Rows are points. Each copy is the shape, with its points in the same order, stretched, turned, moved and blurred by noise. Some copies are also mirrored. Which?

Shape (8 x 2)
[[-67 -10]
 [ 17 -26]
 [-43   4]
 [ 15  30]
 [ -9   7]
 [ -4  20]
 [  9  -7]
 [-45 -39]]
Copy 1 (8 x 2)
[[ 17 -36]
 [-36  27]
 [ 12 -13]
 [ 28  30]
 [  7  11]
 [ 14  17]
 [-11  25]
 [-14 -25]]
Copy 1 is: mirrored
Copy 2 (8 x 2)
[[-49 -76]
 [-26  19]
 [-24 -51]
 [ 19   3]
 [-17 -18]
 [  2 -14]
 [ -7   5]
 [-64 -44]]
Copy 2 is: mirrored
Copy 3 (8 x 2)
[[ 10 -82]
 [-20  13]
 [ 23 -52]
 [ 40  22]
 [ 20  -9]
 [ 34   2]
 [  0   8]
 [-30 -61]]
Copy 3 is: mirrored
Copy 4 (8 x 2)
[[-56 -34]
 [ 31  -2]
 [-43  -9]
 [  9  43]
 [ -6  14]
 [ -8  27]
 [ 16  12]
 [-22 -41]]
Copy 4 is: only turned

Shape (8 x 3)
[[ 26 -21  10]
 [-22  -6   9]
 [  2   6 -20]
 [ 61  -2 -21]
 [ -6  -9   2]
 [ 19   7   1]
 [-75   2 -17]
 [-36  89  -5]]
Copy 1 (8 x 3)
[[  2   6  38]
 [  0  40   8]
 [ 14   9  -6]
 [ 30 -28  36]
 [  0  25   9]
 [ 24  15  27]
 [-18  59 -48]
 [ 82  63  -5]]
Copy 1 is: only turned
Copy 2 (8 x 3)
[[ -8 -15  40]
 [ -7 -14 -10]
 [ 19 -28   7]
 [ 20 -18  61]
 [  3 -23   2]
 [ 10 -11  31]
 [  4 -32 -53]
 [ 30  28 -19]]
Copy 2 is: only turned
Copy 3 (8 x 3)
[[ 20   6  -1]
 [-17 -18   1]
 [ 12 -39 -16]
 [ 53  -8 -29]
 [ -4 -16  -1]
 [ 10  -1 -17]
 [-45 -76   7]
 [-56 -25 -67]]
Copy 3 is: only turned

Shape (9 x 6)
[[ 36 -32  11   0  10 -21]
 [  4 -22   9 -22  24  20]
 [-28  -1 -10  -3 -51  31]
 [ -6  29 -11 -39   6 -20]
 [ 11 -30  18  28  33  54]
 [ 14  31   8 -20 -66   9]
 [  1  57 -21   1 -29  -5]
 [-43   0  44 -30   2 -21]
 [ 36  -5  12 -50 -30 -21]]
Copy 1 (9 x 6)
[[-27  -4  15 -14 -18  27]
 [  4 -28  -2 -20   9  18]
 [ 33  52   0   7 -26 -17]
 [ -7  -2  43  22  18 -34]
 [ -1 -15 -46 -35   7  36]
 [ -3  75  48   9  -3 -21]
 [-25  52  31  30   9 -48]
 [ 38  -2  28  44  -9  23]
 [-16  24  65  -4  -5  -2]]
Copy 1 is: mirrored
Copy 2 (9 x 6)
[[-22   7  32   7   3  48]
 [-20  -3 -11 -35  15  10]
 [ 13  49 -37  22  -7 -10]
 [-66 -36 -31  42  39 -15]
 [ 47  12  11 -58 -36   1]
 [-44  59 -10  71 -13 -49]
 [-34 -14 -27  80 -17 -47]
 [-18  11   0  48  81  13]
 [-86  34   5  36  24   3]]
Copy 2 is: only turned
Copy 3 (9 x 6)
[[ -4  22  13 -45 -24  20]
 [-16  18  -3  -7 -10 -19]
 [ 25 -28  -5  25  25 -17]
 [  8  17 -35  29 -18  32]
 [-45  -3  12 -24  34 -44]
 [ 41  16 -34  22  30   8]
 [ 13 -14 -51  34  30  39]
 [  4  34  38  50 -15  15]
 [ 35  51 -22 -14 -27  16]]
Copy 3 is: mirrored

Shape (12 x 9)
[[ -2  18  33 -31  48  -6  -6   9  20]
 [ 36  -1  25  -3  37  10 -40   7 -13]
 [-21  -2 -35  30   8  -7   1 -13  -1]
 [ 12  10  34 -18  38   1 -27 -40   4]
 [  6  15 -46  -4 -46  33  -4  20  10]
 [-23 -49 -25  20  11   0   3  40 -18]
 [  7 -42 -50  15  28  29  31  18 -22]
 [ 34 -38 -62   2  12 -24   6  33  -9]
 [ 44  18 -33  57 -13  20  21  16  35]
 [ 22  56  52 -17  31 -12  -5 -12 -28]
 [ -6  30  28  10  21  -8 -19   1  -8]
 [ 15  46 -83  32  -6  34 -12  39  13]]
Copy 1 (12 x 9)
[[ 13  43 -18 -21 -22  41 -36  -9  26]
 [-12  15 -41  -4 -21  54 -15  32 -11]
 [ -9 -29   8  20 -17 -33 -11  19  -9]
 [-24  22 -12 -49 -21  50 -17  16  24]
 [ 43 -24  10  29  29   7 -13  25 -25]
 [ -4 -19 -30  68  -3 -56  -7   3 -53]
 [-13 -40 -20  59  12 -83 -45  59 -28]
 [ 18 -30 -39  23  -7 -63 -18  29 -56]
 [ 36 -24   9  57 -21 -18 -19  77  37]
 [ -5   2 -39 -34 -22  68 -49 -15  51]
 [ -1   4 -17   4 -27  46 -20  -9  19]
 [ 51 -39  29  55  -7   8 -37  60 -28]]
Copy 1 is: mirrored
Copy 2 (12 x 9)
[[  2 -39 -38 -10 -25  -1   2 -13 -30]
 [ 36   9 -48 -33  -1  40  11 -45  -4]
 [ 39   7  61 -26 -17   7  -7  -2  -6]
 [ 36 -29 -35 -27   7  27 -23 -14 -10]
 [ 18  60  -7  32  -6  -6  -9   6  -9]
 [  2  26  40 -34 -27   4  31 -12  25]
 [ 16  31  31  -7 -49  40  32   5  17]
 [ 59  24  25   1 -21  24  61 -22  18]
 [ 47  45  22  19 -59   6 -22 -39  -5]
 [  2 -44 -33  10  15  53  -3 -37 -53]
 [ 12 -15  -1 -22  -1  16 -10 -32 -26]
 [ 46  81  28  14 -44   5   8 -11 -52]]
Copy 2 is: mirrored
